Each point is reached from the start by the listed moves, each made once or not at all, plus a little noise. Is the number of moves made odd or even? Then give how often each move was made.

Moves:
(1): [68 26  5 -4 -6  1]
(2): [-25  68  -7 -32 -20 -21]
(3): [ -6   2  54   5 -16   3]
Start: [ 20 -20  -6  -7  16 -11]
Points:
[ -5  45 -14 -42  -6 -31] -> odd (0, 1, 0)
[ 95   9  -3 -14   8 -13] -> odd (1, 0, 0)
[ 59  73  -9 -45 -13 -29] -> even (1, 1, 0)

Moves:
(1): [ 63 -20   3 -19 -28  30 -52]
(2): [ -5  75  -8   3 -26  31 -23]
(3): [ 13   5  65  16 -15 -12   3]
(4): [  0   8 -35  50   0  26  10]
(5): [ 27  17  16   6  50  -5 -31]
(6): [-36   3  14 -22  15  45  -5]
Start: [-15  -3  66 -13  42 -13 -10]
Points:
[ 45 -18  65 -39  16  19 -62] -> odd (1, 0, 0, 0, 0, 0)
[ 11 -13  56   1  29  94 -51] -> odd (1, 0, 0, 1, 0, 1)
[ 15  23  51  40  95  13 -30] -> even (0, 0, 0, 1, 1, 0)

Moves:
(1): [ 35  -5  -3  -8  16  24 -15  -1  -9  24   8]
(2): [ 19  30 -21  11   1   4   7 -12 -22 -12  22]
(3): [ 14   2  25  12  13   4  15   2 -10   0   6]
(4): [-15  -5   6  28 -11   0  -8 -14   5  14  -1]
(5): [ -8   2 -27  22  37  -8  -4   4 -18  -7  11]
(6): [-30  11 -22   2  13  40  14 -12  21 -11   1]
(7): [-21  -3 -16  23 -12  -8  28  15  -3  19  18]
(8): [  6  16   3  20   4  17  -5  30   1 -10   6]
(9): [ 13   4 -12  19   6  -8  19   1  20   3  -6]
Start: [  7   3 -11 -10 -10  -9  15 -11   4 -20  31]
Points:
[ 41  13  -2  38  11  28  38  34 -17  14  68] -> even (1, 0, 1, 0, 0, 0, 1, 1, 0)
[ -1  39 -44  65  63  37  54  14  19 -45  48] -> odd (0, 0, 1, 0, 1, 1, 0, 1, 1)
[-22   4 -54  34  17 -25  40   8 -17  -6  61] -> even (0, 0, 0, 0, 1, 0, 1, 0, 0)
[-17  16 -20  95  22  -4  41  23 -20  -1  71] -> odd (0, 0, 1, 1, 1, 0, 1, 1, 0)

Moves:
(1): [ -3  22   3   1  -1  -6   6   0  -6 -13  -6 -29]
(2): [-22  23  30  -3   6 -11  -5  29  19   6 -23 -10]
(3): [ -3  -6   1 -11 -18  11   4   2 -13   1 -18   0]
(4): [-16  -9 -18  -9 -20 -16  -1   9  -6 -26   3  -6]
(5): [-29  13 -15  -9  16  12  -4  -8  -5  19   4  16]
(6): [ 15  19  -9   0   4  -3  19  15  -1 -12  -7  11]
(7): [-32   3  19  25 -24   3  10   6  21  30  -1   7]
(8): [  5  -9   5   9  24  -9  18  -2  -3   0 -17   1]
(9): [-6  1 29 -7 19  4 25  7 -9  1  4  8]
(10): [ -3   4  -2  12   5   2 -11  11 -22   2   1   4]
(11): [  4   2 -13  -7   9  -5   4  16  -8  21  11 -13]
Start: [ 27 -25 -41 -13  -1 -10   2  11  -8  31   4  12]
Points:
[-25   0  -2 -45  56  -5  48  53 -28  82 -41  16] -> even (0, 1, 1, 0, 1, 0, 0, 1, 1, 0, 1)
[  2  -9 -95 -22  39 -33  24  53 -51  42  -1  27] -> even (0, 0, 0, 1, 1, 1, 0, 1, 0, 1, 1)
[ 16 -30 -10 -33  -7  -4  30  21 -28  33  -3  16] -> even (0, 0, 1, 0, 0, 0, 0, 0, 1, 0, 0)
[ 16   0 -34 -40 -20 -22  54  46 -42 -23 -24  -5] -> odd (1, 0, 1, 1, 0, 1, 0, 0, 1, 0, 0)
